Every row gives one point. Each copy is the shape, with its points in the same order, stretched, turned, moved and blurred by noise. Say if it was mirrored as well.

Shape (6 x 2):
[[-24 -26]
 [ 42  19]
 [ 26  29]
 [ 23  39]
 [ 18   5]
 [-20 -37]]
Copy 1, 6 rows:
[[ 41 -32]
 [-30  51]
 [-36  41]
 [-49  42]
 [ -8  21]
 [ 56 -37]]
Copy 1 is: only turned
Copy 2, 6 rows:
[[ 36 -29]
 [ -7  54]
 [-11  38]
 [-19  35]
 [  8  26]
 [ 46 -25]]
Copy 2 is: only turned
Copy 3 (6 x 2):
[[-28  18]
 [ 23 -10]
 [ 15 -21]
 [  3 -27]
 [  6  -5]
 [-26  21]]
Copy 3 is: mirrored
Copy 4 (6 x 2):
[[ -8  37]
 [ 26 -63]
 [ 35 -44]
 [ 44 -41]
 [ 16 -27]
 [-18  36]]
Copy 4 is: only turned

Shape:
[[  4  11  38]
 [ -2 -46 -29]
 [ 12   7  38]
 [-20 -10  10]
 [ 35  21  -3]
 [ 52  20 -11]
 [ -7 -24  11]
 [-28  -1 -39]
 [ 47  35  24]]
Copy 1:
[[-26 -28  -6]
 [ 32  21  55]
 [-29 -22   5]
 [  7 -29  15]
 [-26  35  -4]
 [-29  58   2]
 [  6 -20  32]
 [ 41   9   6]
 [-49  24 -15]]
Copy 1 is: only turned
Copy 2 (9 x 3):
[[ 25  14  21]
 [-51  65   2]
 [ 21  15  36]
 [  0  39 -19]
 [-14 -23  52]
 [-23 -29  75]
 [-10  51   1]
 [-25  15 -42]
 [  9 -35  80]]
Copy 2 is: only turned
Copy 3 (9 x 3):
[[  4  54   7]
 [-24 -53 -34]
 [  9  57   6]
 [-23  11   7]
 [ 61  10   2]
 [ 79  -1  -9]
 [-27   8  -9]
 [ -6 -39  20]
 [ 70  50   7]]
Copy 3 is: mirrored
Copy 4, 9 rows:
[[-29  21 -18]
 [ 29  25  44]
 [-23  32 -17]
 [-12   5  23]
 [ 17  34 -44]
 [ 34  41 -49]
 [-10  17  21]
 [ 34 -21  15]
 [ -8  46 -66]]
Copy 4 is: only turned

Shape, 9 rows:
[[ 25 -31  20  31]
 [-28  29 -30   6]
 [-22 -25  43  47]
 [-49 -11  24  -3]
 [  4   5 -17 -51]
 [ 42  31  25  -4]
 [ 51   8  45  36]
 [-41  -8 -20 -40]
 [-12  11   2  22]]
Copy 1:
[[ 32 -27  41 -17]
 [-44  -1 -41 -15]
 [ 32 -32  -2 -75]
 [ 19  -7 -52 -53]
 [ -5  26 -16  34]
 [-15  46  51 -26]
 [ 15  20  76 -49]
 [ -1  -3 -60  13]
 [-17 -10  -7 -37]]
Copy 1 is: only turned
Copy 2 (9 x 4):
[[ 27 -27 -19 -22]
 [-55  -6  26 -20]
 [ 47  -2  -1 -66]
 [ 21  15  43 -37]
 [-31   1  32  37]
 [-12  19 -34   5]
 [ 23   3 -57 -21]
 [-22  -4  64   9]
 [-15  -5   5 -32]]
Copy 2 is: mirrored

Shape, 14 rows:
[[-22 -29  49  -9  22   7   3   6]
 [-37  13  -2  32 -10  42  27  15]
 [-34  -2  15  40  18 -30  -8  10]
 [ -8 -33  50  13  -2 -11 -27 -20]
 [-14   9   6 -23 -31  17  17   7]
 [ -6  -2  -2   6   4  15   8 -28]
 [ 24 -55 -40 -55 -14  14  13  37]
 [-66  -5   9  -2  28   0  -3 -10]
 [ 21 -68  14 -19  13  34 -47   1]
 [-49  -7   5 -10   5 -18 -25 -13]
 [ 45  -6 -23 -51  27  30 -28  29]
 [ 29  -3 -38 -67 -14  13  -4  40]
 [-60  15  39   3  20 -33  13  -2]
 [ 40  16 -55 -41  13  21  50   6]]
Copy 1:
[[ 28   5  -2  18 -47 -18  20 -17]
 [ 12 -84  22  10   9  12  -7 -41]
 [-25 -43 -32  49 -38 -15  17 -36]
 [ 29 -25 -28  36 -56  -4  25   5]
 [ 25 -27  13 -19  26 -11 -24   9]
 [ 15 -14  25  29  -7  35   1  11]
 [ 62  76  10 -33  62  17 -47 -55]
 [-16 -10  13  40 -56  -5 -24 -20]
 [ 48  37 -34  -5 -36  46  -3 -41]
 [ -9  -8 -13  27 -45 -11 -34 -11]
 [ -6  74 -30 -52  11  47  -3  -8]
 [ 21  63 -15 -60  61  13 -38 -13]
 [-20 -26   1  42 -55 -51   7   5]
 [  6  67  49 -20  77  49  -4  14]]
Copy 1 is: mirrored
Copy 2 (14 x 8):
[[-16 -33   1 -41  14  18  41   9]
 [ -1 -50 -61  -4   5 -39 -12 -16]
 [ 22  13 -11   7   8 -38  61  16]
 [-14  -1  14 -57 -23  -4  61   8]
 [-28 -36 -12  -9   4   8 -16 -38]
 [ -9  -5 -29 -27 -23   5   0   3]
 [-90 -48 -34  53 -18  42  -4 -38]
 [ 51 -24 -27  -1   2   8  38 -19]
 [-47 -46  15 -31 -58  13  40  -2]
 [ 41   3 -11   0 -16   7  43 -33]
 [-33 -43  38  42 -48  37 -24   9]
 [-60 -44  18  63 -19  38 -36 -40]
 [ 33   2  -8 -13  37   4  46   7]
 [-51 -17 -38  58 -14  45 -65   8]]
Copy 2 is: mirrored
